Each row of a before or after table is a point. One or more steps were done to the points. Then noise was added and the rows were shuffled. The steps act on columns, c1 being the first. Name the steps. A step turns or swaps two columns, mirrors them in a line or flattens them onto one, adds a multiple of one to another, or multiplies or shifts one. Angles are multiples of 10 degrees, from the lower column toward the higher: turns from -170 to 170, lines from 10 to 170 but not 90. Use the fewest steps. Two steps may share a column if one is a turn and the other turns, adds or multiplies; they go together, in the order done. Otherwise the lowest column goes first.
In the rows, 128 means zero.

Before (9 x 2):
[[127 181]
 [116 141]
 [118 110]
 [202 109]
 [108 137]
 [ 91 145]
 [101  76]
 [ 74 121]
 [133 151]]
After (9 x 2):
[[120 135]
 [ 97 150]
 [184  81]
 [112 140]
 [116 144]
 [100 147]
 [ 99 153]
 [136 117]
 [132 125]]
Steps: flatten c1 and c2 onto the line at 140 degrees

Before:
[[158  89  88  92 114 125 114  83]
 [154 101 120  90 125 122 190 147]
 [123  88  93 114 130 191 109 159]
 [ 86 136  94 100 136 188 140 130]
 [126 169  87 112 123 118 168  80]
 [161  96 103 100 131 113 177 142]
 [ 94 153 165 141 118 173 121  80]
 [155 122 151 103 138 122 102 118]
 [154 171 141 119 159 172 134 144]
 [126  87 125 133 154 140 107  96]
 [106 170 106 125 128 126 164 151]
 [124 124 176 158  88 149 174 138]
 [154  98 137 113 108 115 135 133]
 [101 159 108 100 115 122 178  74]]
After, 14 rows:
[[159 161 124 151 114 140 107 150]
 [150 146  93  97  98 191 109 114]
 [117 167 103  96 106 113 177 135]
 [115 155 151 115 130 122 102 153]
 [161 102  95 105 138 188 140 145]
 [109 103  86 146 156 117 168 175]
 [106 142 142 111 180 172 135 122]
 [111 148 137 113  92 114 135 133]
 [113 103 176 144 100 149 174 101]
 [118 156 120  87 106 122 189 138]
 [128  92 105 111 161 125 163 113]
 [129  88 108 140 143 123 178 187]
 [140  88 166 170 140 173 120 157]
 [114 159  88 129  89 125 114 186]]
Steps: turn c2 and c5 by 50 degrees; turn c1 and c2 by 140 degrees; mirror c4 and c8 in the line at 160 degrees

Before, 10 rows:
[[104 107 137 130 108 111  67 135  93 123 139 138]
 [149 150 103 160 149 100 150 170 146 152 167 115]
 [144 171 109 186 160  98 107 149 136 158 139  95]
 [143 109 145 115 141  92 133 119 146 161  98 124]
 [173 137 135 128  94 124 101 165 106 105 112 102]
 [185  86 128 141  87 129  76 112  98 131 126 120]
 [151 124 115 122  87  90  79 103  98 105 135 140]
 [121 120 150  73 122 121 118  89 122 152 133 110]
 [168 179 140 178 142  99  87 182 138 142 168 130]
 [130 121 145 119  87 123 129 102 128 181  96 129]]
After, 10 rows:
[[141 108 134 104 140 199 132 118 146 161  96 124]
 [142 173 141  49 161 155 104 149 136 158 140  93]
 [130 121 140 130  90 143 131 101 127 186  93 132]
 [169 178 173  60 145 156  86 182 138 142 167 130]
 [152 128 117  96  86 195  77 101 105 102 133 139]
 [171 133 139 124  94 136 103 168 106 103 109 100]
 [120 117 146 167 120 168 119  88 124 148 131 112]
 [151 150 121  70 149 163 150 168 145 155 166 117]
 [187  89  97 117  86 119  76 112 100 131 124 117]
 [104 109 126 107 107 157  68 136  95 125 139 136]]
Steps: add 0.7 times c2 to c3; multiply c6 by 2; turn c4 and c6 by -150 degrees

Before:
[[101 149 138 127 114 149 121  81 159  95 145 129 123  89 160 178 162 133
  123 158 154 114 132 107]
 [ 86 178 118 111 112 116 127  60 163 110 105 108 114 125 160 165 147 120
  105 156 136  98  89 118]
 [ 93 125 174 117 114  84  88 112 112  97 103 137 173 145 108 100 103 101
  168 131  99 178 126 160]
 [145 170 125 114 177 145 120 108 149 108 126  89 110 118 129 166 148 149
  111 151 162  93 137  85]
 [126 126 131 167 156 130 122 107 123 170 104  70 146 146 162 153 136  99
  172  75 117 140 174 137]
 [ 96 112 196 143 100  79 104 112 133 135  98 140 140 134  95 111  82  83
  115 107  90 161 158 129]
 [129 129 139 171 139 148 150  69 112 157 119  63 161 150 123 171 160 169
  170  76  89 109 147 170]
 [145  93 156 156 163 159 127  69 136 161  74  71 150 134 143 165 149 127
  158  94  82 151 138 155]
 [122 170 130 120 151 147 171 128 173  98 117 105 104 129 153 174 142 141
  108 153 159 128 148 133]
 [ 85 142 184 131  81 121 100 124 133 131  80 133 157 137  87 118 100  88
  137 126 148 177 117 116]
 [101 120 168 135 101 129  90 145 101 141 110 146 131 141 103 122  87  68
  135 106  81 170 111 146]]
After, 11 rows:
[[ 92 128 139 131 143 147 149  71 112 155 118  63 159 151 117 172 157 169
  149 162  89  86 147 170]
 [127 179 119 122 109 117 127  58 164 113 108 110 114 124 163 163 146 119
   78 147 134 164  90 119]
 [ 87 126 132 124 155 128 123 105 123 172 103  71 144 146 154 152 136  96
  149 136 115  75 176 135]
 [ 77 125 175 131 113  85  88 108 113  96 103 137 173 145 109 101 103 102
  119  81  99 115 129 160]
 [152 170 124 127 178 145 120 109 146 107 124  91 109 119 132 166 147 149
  136 151 161 162 139  85]
 [110  93 159 124 165 161 125  71 137 160  77  73 152 136 137 162 149 128
  158 117  83  88 138 154]
 [117 153 140 122 115 149 122  78 161  94 146 129 122  90 158 177 160 133
  102 133 154 162 130 106]
 [103 142 187 134  80 122 100 124 133 129  79 132 158 138  88 115  98  88
   99  85 148 109 117 117]
 [109 122 165 134 100 130  91 143  99 140 108 146 131 141 103 124  88  69
  108  97  80  92 112 146]
 [122 115 198 131 100  77 102 112 135 134  96 141 140 136  97 109  79  85
   93 105  89  97 160 128]
 [143 172 128 124 150 148 170 127 174  99 118 105 101 130 153 176 140 142
  112 117 161 151 148 134]]
Steps: turn c1 and c19 by 60 degrees; flatten c4 and c15 onto the line at 100 degrees; turn c20 and c22 by 110 degrees

Before, 8 rows:
[[ 77 134 194 111 132 123 121 154 179 113 103 123 104 144 120 152 127 104
  170 127 146 137  93 139 157 150 141 146 132 120  88  83 141 124 134 120
   88 153 130 160 144 149 137  73 147 125 150 156 123 128 126 119  76 104
  101 147 115 106 159  99 142 114 142 172]
 [108  92 107 136 135 142 158  96 151  72 142 130 151 141 149 120  90 117
  102  81 136 163 169 129  99  79 142 150  81 168 161 157  88 159  80 132
   67 141 157 121 105 139 121 106 100  59 132  73 107 115 170  97 170 140
  185 168 131 153  86 161 105 136 130  93]
 [ 94 138 113 100 152  94  97 115 129 144 103  86 133  85 116 144 112 177
  183 156  88 138 170 144  99  92 107 177  93 107 153 121 137 175 118  83
   84 101 111 158 170 116 122 131  91 105 164 131 167 116 121  93 170 129
  148 106 137 165 136 132 147 141  90 106]
 [139 176  97 136 152 116 129 132 113  81 163 145 110 142 145 202 137 151
   96 139 114  92 123 174 129 158 119 121 134 117 157 134 154 133 114  87
  138 157 154 105  89 127 111 109 125 144 147  98 112 138 113 151  96 162
  176  99 115 124 162 118  97 136 156  85]
 [ 61 120 171 124 130 135  96 131 123 153 178  72 116  79 129 194 139 115
  162 122 152 159 138 138 128 165  84 118  90 160 131 151 111 116 165 169
  145 106 140 105 158 174 101  77 159 130  91 140 129 131 172 125  74 156
  113 110 105  91 116 133 146 121 124 112]
 [ 87 125 110 136 127  86  87 135 138 155 108 116 103  81 121 167 160 149
  127  81 148  94 119 121 119  95 144 128 119 122  94 132 110 107 113 132
   72 131 136 145 175 140  76 117 152 114  97 118 130 125 105  85 137 116
  143 180 172 129 160 116 152  94  91 166]
 [130 149 162  77 203 142 150 104 140 149 109 110 132 130 162 124 161 120
  124  83  90  98 111 147  80  84 119 123 106 156 112 111 114 164  95 113
  132 120 161  80 161 132  81 140 171  88  86  93 141  75  99 149 107 124
  165 103 114 172 155 174 118 131 155  98]
 [136 175 132  74 155  86 141 127 169 130 142 113 179 147 166 122 132 132
  134 125 165 138 174 161  83  89 145  98 136 179 165  96 164 164  96  81
  138 100 104 156 156 116 155  65 135 137 132 146 105  84 167 138  77 128
  158 153 172 159 140 164 108 102 150 135]]
After:
[[ 87 125 111 136 128  86  87 134 138 155 102 116 103  82 121 166 159 154
  126  81 146  94 120 121 119  95 128 129 119 122  93 132 110 106 126 132
   72 132 135 145 175 141  75 117 152 115  96 118 128 126 106  85 136 115
  142 180 172 129 160 115 153  94  92 167]
 [137 174 132  73 154  85 141 127 169 130 128 113 179 147 165 123 132 149
  133 125 165 137 174 161  83  88 150  97 137 179 165  95 164 164 102  81
  138  99 103 156 156 114 155  65 135 138 132 146 104  84 167 138  77 128
  157 152 172 160 141 164 108 102 150 134]
 [ 94 137 112 100 152  93  98 114 129 143 123  87 132  85 115 144 111 175
  184 155  88 138 170 144  99  93  96 178  92 106 152 121 137 176 143  83
   85 101 111 159 171 115 122 129  91 105 164 131 167 115 122  93 171 129
  149 106 137 165 135 132 147 140  89 107]
 [130 148 164  77 204 142 150 103 140 150 120 110 132 130 162 123 162 137
  124  82  89  98 112 146  80  83 109 122 105 156 112 110 115 164  95 112
  132 119 159  80 161 132  81 139 171  88  86  93 142  75 100 150 107 125
  165 104 114 173 154 174 118 130 155  99]
 [ 62 120 172 125 130 134  94 131 123 154 194  72 115  79 129 194 140  98
  162 122 151 159 139 139 127 165 126 117  90 160 132 150 110 117 153 169
  145 106 140 106 158 174 101  76 158 130  91 140 129 131 172 125  74 157
  114 110 105  91 116 134 145 121 124 113]
 [ 78 134 194 111 132 122 121 154 178 113 100 122 103 144 120 152 126 104
  169 127 146 136  93 139 157 150 122 145 132 120  88  83 141 125 121 121
   88 153 130 160 143 149 137  72 147 126 150 157 124 128 126 119  76 104
  100 147 114 106 159  99 142 113 141 172]
 [138 176  97 136 152 117 128 132 113  80 161 145 110 141 145 202 137 155
   96 140 113  91 124 173 129 158 144 121 135 116 158 134 154 133 127  87
  138 158 154 106  89 128 110 108 125 144 147  98 112 139 113 151  96 163
  177  99 114 125 162 118  96 136 157  85]
 [108  92 106 137 135 142 158  97 151  72 128 130 151 141 149 120  89 143
  102  79 136 163 170 128  99  79 147 150  81 169 161 158  88 158  80 132
   68 142 158 121 104 138 121 105 101  59 134  74 107 115 169  96 170 140
  184 167 130 151  86 160 105 137 129  94]]
Steps: turn c11 and c27 by 40 degrees; turn c18 and c35 by 30 degrees
